Each row of a before or after table is a point. One or more steps were done to the points. Then noise was added and the rows were shuffled. The steps act on how far a point lies along the listed directions, d1 being the first. Write out the steps. A step turns or swaps two directions, mirrors them in a line or flattens them onto one, adds a multiple of one to another, or multiplies one. Angles are multiples of 10 degrees, from the lower direction toward the higher: turns from -170 to 170, lines from 10 to 170 but not 90. Use the fewest steps. Two steps may share a direction if one is a turn and the other turns, adds or multiplies; they go together, in the order done. Otherwise the lowest direction goes first.

Directions:
(1): [-49 -27]
(2): [-27  49]
Before, 13 rows:
[[  9  -5]
 [ 10  68]
 [-36 -60]
 [ 37  59]
 [-30  28]
 [-56  -3]
 [ -4  -7]
 [ 40  35]
 [-34  44]
 [-59   8]
 [ 24  54]
 [-40 -36]
 [-58  13]]
After (13 x 2):
[[-17  37]
 [ -7  -7]
 [-48   5]
 [-18  50]
 [-40 -36]
 [-47   3]
 [ 25  68]
 [  6 -12]
 [ 36  65]
 [ 39  34]
 [ 52  64]
 [-44 -59]
 [-49  18]]
Steps: add -0.3 times d2 to d1

Directions:
(1): [-16  61 -27]
(2): [-40 -31 -46]
(3): [ 53  -5 -43]
Before, 13 rows:
[[ -2   0   0]
 [-10  45  46]
 [-28 -39  -1]
 [ 10  31  69]
 [116  23  80]
 [ 82 -18  33]
 [-21  11 -10]
 [ 68 -26  31]
 [-51  62  -5]
 [ 54 -44 -10]
 [ 31  61  97]
 [ 35 -21  53]
 [ -7  61  52]]
After:
[[-11  59 -31]
 [ -4  15  -6]
 [-20 -41  43]
 [  8 -46  16]
 [ 26 -44   5]
 [-30   3  21]
 [-26  32   1]
 [-26   9  22]
 [ -2  -4   0]
 [ 17 -31   9]
 [ 17 -41  12]
 [-19  24   0]
 [-22 -20  39]]
Steps: add 0.7 times d1 to d3; multiply d2 by 0

Directions:
(1): [  4  11  65 -43]
(2): [51 40 18 42]
Before, 11 rows:
[[ -4 -11  -7   4]
 [ -1  -4   2  -5]
 [ 12  22   0  27]
 [-20 -13  32 -45]
 [ 12  14   0  11]
 [ -6 -11  -3  -1]
 [-30 -23  17 -55]
 [-31 -10   2 -35]
 [ -9   2  30  -9]
 [ 26  41  28   7]
 [ -5   5  -6  -3]]
After (11 x 4):
[[ -11    4   53  -28]
 [  -8    1  -10   -4]
 [  73   81   66   30]
 [ -82  -59   30 -121]
 [  -6   -7    4  -11]
 [  32   29    4   29]
 [ -13  -18  -18    3]
 [ -72  -40    2  -79]
 [ -52  -33   60 -100]
 [ -17  -20  -10   -7]
 [  44   45    2   59]]
Steps: multiply d1 by 2; multiply d2 by 2.5

Directions:
(1): [ 13 -45 -18 -29 -25 -74]
(2): [ -9 -39 -41  41  66  -6]
(3): [ -4  25 -33 -77  42   7]
Before:
[[-10  16 -11 -23  29  13]
 [  9 -24   6  29   9   4]
 [ 29  18  37  70 -24  34]
 [ 12 -28 -28 -26  34 -26]
 [  8  -5 -14 -48  -9 -21]
 [  4 -30  -6   6 -36 -49]
 [ 19   2  47  16 -66  -7]
 [-10  -2   0  24   9   2]
 [ 14 -49  -5  43 -16 -29]
 [  1 -18  41  27 -67 -20]]
After:
[[  46 -102  -10   85  -38 -101]
 [ -19   -7   48  118  -19   51]
 [   7   36   68   67  -63   67]
 [ -21   80   57   60  -20  106]
 [   4   74   30  -52    0   70]
 [   0  -14    7    5  -23  -29]
 [  -2   -6  -31  -62   26  -33]
 [  18  -20   30   20  -34   -9]
 [   0  -27   25  108    8   25]
 [ -10   65    2  -24   36   82]]
Steps: multiply d1 by 2.5; turn d1 and d2 by -160 degrees; multiply d3 by 1.6

Directions:
(1): [ 31  93 -23  12  -2  25   8  38]
(2): [-41 -35 -28  18 -48  58   3  54]
Before:
[[   7  -10    0    3    6   -1    8   -9]
 [   4    4   -5  -13    8    1    9    8]
 [  64   98  -12    0   21  -11   -2   -4]
 [ -69 -112  -10    3  -27   10  -13    3]
 [   1    1  -10   -1   15    1    1    2]
 [ -15  -31    5   12  -18    5   14  -26]
 [  -7  -22   12   13  -13   17   -5   18]
 [  -4  -16  -24   -5  -18   16   -1   18]
 [   8   -3   12   10   20  -13    5  -15]
 [ -21  -37    3   13   -9   17    8    4]]
After (10 x 8):
[[   0   -6  -11   -1   14    3    0    2]
 [ -38 -112   -3   -3  -24    1  -14  -14]
 [  45  123  -19    7   28   -7   -2    9]
 [  23   25   20    5   12  -11   -5    1]
 [   6    2   -9    3   -2   12    9    4]
 [  -1   -6    1  -16    9   -1    8    2]
 [  24   10   -7  -15   13  -21   -4  -15]
 [  -5  -10   -5   20   -3   15    9   18]
 [  14   37   -4   16  -10   13   17  -10]
 [  23   39    6   12   14   -3   13   -7]]
Steps: turn d1 and d2 by -170 degrees
